Each row is a point. A path goes straight from each point to the next, and from the last back to the first. The post is the endless flat space through its rows: a point in 2 columns, a line in 3, a plane in 4, and so on, so that a path can go around it. Count how often the path circles the post. Going back the other way cancels.
(in the rows, 128 means zero)

Post, 2 rows:
[[123 127  81]
 [152 123 168]]
Path, 24 rows:
[[ 83  74 110]
 [150  90 104]
 [117  82 142]
 [ 86 140 100]
 [128 176  33]
 [159 147  49]
 [153  79 153]
 [182 142 102]
 [123 145  43]
 [ 71 128  49]
 [125  72 186]
 [139 125  37]
 [131 158  12]
 [119 138 114]
 [119 103 176]
 [114 144  94]
 [157 161  44]
 [135 105  63]
 [124  91 145]
 [132 108 174]
 [106  90  61]
 [166 133 148]
 [190 118 228]
 [124 102  92]]
Times around: 0

Post:
[[144  97  63 108]
 [166 167 209 119]
 [126 130 152 124]]
Path (18 x 4):
[[150 120 117  93]
 [182  75  75  76]
 [ 63 171 191  86]
 [116 182 115 116]
 [153 154 199 192]
 [144  94 179 143]
 [232 119 119  53]
 [155 158 162  89]
 [ 81 106  69 126]
 [169 147 156 177]
 [180  69 145 126]
 [193 115 147  60]
 [116 169 180  97]
 [229 179 122  97]
 [174 101  76 150]
 [189 104 139 170]
 [199 175 116 121]
 [101 141 115 110]]
Times around: 2

Post (5 x 6):
[[179  53 116 132 171 141]
 [122 164 104 165 184 114]
 [123 100 141 160 119 120]
 [159 126 115 153 130 106]
 [147 106 215 101  99  71]]
Path, 23 rows:
[[197  75 200  77 126  51]
 [135 115  56 183  67 123]
 [200  61 171  62 150 141]
 [175 116 148 150 137 147]
 [113 123 148 118 171 124]
 [160  75 120 135  92  88]
 [129  60 156 181  70 117]
 [186 162 114 162 126  98]
 [171 215  59 132 167 112]
 [ 99 142 131 143 156  93]
 [183   7 127 139 144 104]
 [184  87  69 150 130 108]
 [185  82 144  92 170 119]
 [ 91 117 175 168 129 138]
 [149 220 124 185 219  54]
 [146  98 218 157 169 133]
 [183 105  96 126 145 142]
 [161 135  82 127 142 100]
 [176  34  84 166 103  97]
 [181 187  59 153 112  48]
 [152  90  75 171 113 139]
 [ 88 156 108 180 188 167]
 [175  91 163 150  95  98]]
Times around: 0

Post (7 x 8):
[[141 152 103 102 191 127 111 118]
 [ 73 140 142  86  97  81  66 122]
 [ 83  82 139 147 111 124 141 109]
 [104 152 136  74 160 144 112 105]
 [ 55  87 125  65 146 115  88 153]
 [142 108 137 135  83 160 147 166]
 [186 116 131 120 170 208 115 145]]
Path, 25 rows:
[[156 111 183  89 135 190  90 175]
 [191  65  60 105 195 102 104 167]
 [181 117  45  81 210 184 164 186]
 [100 178 128 135 146 173 217  25]
 [ 97 130 125  80 118 108 135  68]
 [138 126 132 117 135  23  92 114]
 [ 16 103 174 131 166 164 199  57]
 [119 174  70  63 134 129  56 216]
 [ 89  48 142 118 161 202 128 100]
 [156 100  76 127 220 115 145 116]
 [ 88 106 168 148 118 117 123 133]
 [102  98 129 178 107 125  91 124]
 [ 59 115 114  69  83 119  70 149]
 [166 131  82  60 131 156 175 181]
 [ 64  82 127 111 187  97 110 103]
 [120 187 121 108 117 109  99 153]
 [116 150 131 106  83 175  93 147]
 [123  51  67 110 133  94 122 161]
 [208 175  94  37 153 187 112 215]
 [ 52 153 129 142  91  91  67  21]
 [101 172 151 108 131 155 110 115]
 [ 54 114 141 142  80 123 117 129]
 [204  88  81 126 191 194  30 166]
 [129 107 166  84  47 162 110 104]
 [ 46 166 149  78 125  43 120  97]]
Times around: 3

Post, 8 rows:
[[131 155 128 112 128 167 139 147 176]
 [105 102 113 151  88  93 131  69 148]
 [113 133  74  82  61 194 131 137 119]
 [180 157 120 199 178 115  52 150 132]
 [ 76 122 141  97 130 143 135 143  82]
 [200 184 119 170 104 130  64 203 154]
 [107 142 126 109 136  85 135  97  93]
 [162 118 141  86 107 153 121 175 104]]
Path (26 x 9):
[[146 151  70 110  98 116 162  81 190]
 [118 141 121  97  68  80 143 136 179]
 [215 154 148 126 124  97  77 116 123]
 [131 158 129 195  96  44 104  93 111]
 [190 138 134 105  37 107 155 179 122]
 [ 12 125 162  79 249 228 137 234  44]
 [ 99 148 134  66 104 140 141 159 144]
 [205 183 117  99 149 120 101 105 133]
 [115 148 152 202 163  87  97 114 101]
 [138 177 140 147 159 171 158 154 166]
 [157 137 154 168 142 208  62 228 100]
 [195 141 106 134 122 140 115 163 111]
 [ 82  92 117 125 167 141 113 168 107]
 [142  86 150 148 142  85  80 120  94]
 [135 156  62  47  81 165 153  61 120]
 [129 114 155  70  79 177 179 186  77]
 [177 130  85 136 106 125 130  94 175]
 [ 94 137  55  61 130 180 121 132  75]
 [156 121  98 144 146 128  63 102  86]
 [157 108 110 146 127 105  90  51  84]
 [171 188 112 158 118 166 124 156 170]
 [154 152 134  63 106 146 135 217  98]
 [102 137  61 125 110 141  57 160  93]
 [ 85 122 105  53  53 144 111 116  34]
 [147 156 144 124  69 160 137 142 115]
 [ 70 102 100  59  48 149 192  98  16]]
Times around: 5

Post (11 x 12):
[[110 108 180  73 146 129  99 151 134 130 105 153]
 [121 124 115 166 101 126 113 126 143 106 178  96]
 [142 102 151 107 128 118  74 152 120 158 137 118]
 [147 127 110 143 115 102 133 118  96 100 109 146]
 [117 131 184 112 101 125  95 149 148 118  95 146]
 [182 171  89 105 140 102 148 112 132 132 133 147]
 [148 142  73 120 111 114 152 156 100 102 106 140]
 [128 151  86 142 111 124 159 134 111 130 126 156]
 [142 125 160 160 130 132 117 141 149 131 145 108]
 [151 133 110 136  99 112 147 140  90 121 175 115]
 [154 136 160  63 128 159  89 161 107 133  76 172]]
Path:
[[125 152 136  92  96 189 119 154 126 130 124 155]
 [103 142 136 139 105 175 125 170 115 116 121 133]
 [174 157 109  79 180  64 156 124  87 116 113 175]
 [162 107 108 132  98  99  88  95 106 123 136 169]
 [152 121 120 219  71 133 145 149 109 153 150 109]
 [ 83 122  91 123  98 125 129 135 135  76 134 146]
 [162 141  97 119 145  91 123 151 118 125 139 116]
 [135 161  99 122 122 125 101 134 138 115  79 136]
 [ 97 135 114 127 118  88 129 138 125  73 129 129]
 [ 68 117  89 132  76 116 114 124  95 119 139 185]
 [116  67 170 114 114 105 126 119 119 109 186 112]
 [179 145  94 144 169 119 158  90 117  95  79 151]
 [107 164 145  76 113 168 116 191 120 139 131 152]
 [141 130  82 108 115 104 123 131  92  79 106 157]
 [157 152  88 134 142  96 145 141 111 107 104 142]
 [146 122 137 144 128 179 129 123  96  87  95 119]
 [161 110 153 125 130 190 102 194 122 166  97 123]
 [249 129 113 135 184  52 115  72 122 104 126 121]
 [126  99 178 127 174 148 121 167 108 125 159 139]
 [ 83  96 111 109 114  58 145 150 117  58  96 118]
 [141 126 105 156 127  56 167  97  86  88  99 134]
 [132 155 136  98 100 137 110 151 106  92 159 127]
 [113 122 103 151 141 148 148 155 137  97 153 140]
 [214 146  99  94 145 159 120 149 103 154 137 145]]
Times around: 1

Post:
[[143 149 152 163 121 168 153 145 148 107 126 122 150 163]
 [116 158  84  62 174 141 165 168 103 175 100  63 138 162]
 [101 106 188  90  84 140  90 158 107 112 156 133  78 120]
 [114 173 154 142 124 151 139 157 145 122 127 147 119 133]
 [157 136 110  37 165 159 177 123 127 147 130 136 133 165]
 [104 122 152 128  70 119 120  97 113  84 124 147 107 119]
 [144 104  92 142  72  95 117 181 153  88 166 148  87  95]
 [156 127  95  74 108 136  94 108  97 163  90  78 150 140]
 [132 104  56 128 144 135 171 112 146 174  98 155 100 176]
 [114 152 137 127 134  71 116 134 136  90 129 123 114 168]
 [155  88 108  94 192 142 178 104 113 105  51 148 110 136]
 [ 56  88 156  96  51 137  94 128 113 139  86 188 160 126]
 [168 125 193 182 136 152 120  92 164  76 141 113 184  93]]
Path, 25 rows:
[[131 134 126 115 124 104 113 139 141  90  99 130 112 189]
 [118 155 130 116 186 195 129 191 169 119 124 155 133 113]
 [118 146 165 173  94 100 114 110 152  70 122 149 101 135]
 [155 195 191  98  93 144 120 109 133 114 131 127 147 135]
 [ 62  88 109  40  93  92 100 176 112 120 109  99 102 175]
 [ 85 161 173 128 141 145  90 123 113 106  61  79 143 159]
 [133 128 184 133  87 165 161  57 131  80  89 120 137 123]
 [210 108  99  37  45  85  93  93 119 147 194 136  92 107]
 [139  81 159  85 138 191 208 179 138 124 132 165  57 132]
 [152  90  88 195  86 186  95 101 146 145  51  98 136 151]
 [181  86 117 123 113 112 129 112 171 109 142 126 120 176]
 [113 164 169 124  87  74 113 133  99  99 129 122  78 206]
 [142  97   7 117 102  98 144 177 146 181  91 149 102 120]
 [141  60 118 162 113 143 179 122 185 101 133 153 124 134]
 [151 121 115  97 167 201 172 160 116 166 130  87  33  78]
 [198  64 121 108 138 151 156 208 106 132  90  89 116 166]
 [148 108 134 181  99 140 177  85 132  56 127 156 147 106]
 [137 114 160 144 112 136  93  95 142  90 174 125 107 145]
 [ 66 177 204 194 137 159 132 223 168  90 126  93 207  92]
 [ 90 114 122  88 139 134 108  67 108 162  86 157 151 172]
 [115 156 106  90 166  91 172 187  64  79  80 172  60 125]
 [103 164 190 123 176 159 153 120 116 191  58  88 155 216]
 [153 138 119  80 126 207 170  78 179 190 143 147 100 148]
 [100  97 137 107 142 189 139 104 152 139 115 168 106 152]
 [138  81 158 115 147 189 150 128 117 145 128 113  22 125]]
Times around: 0
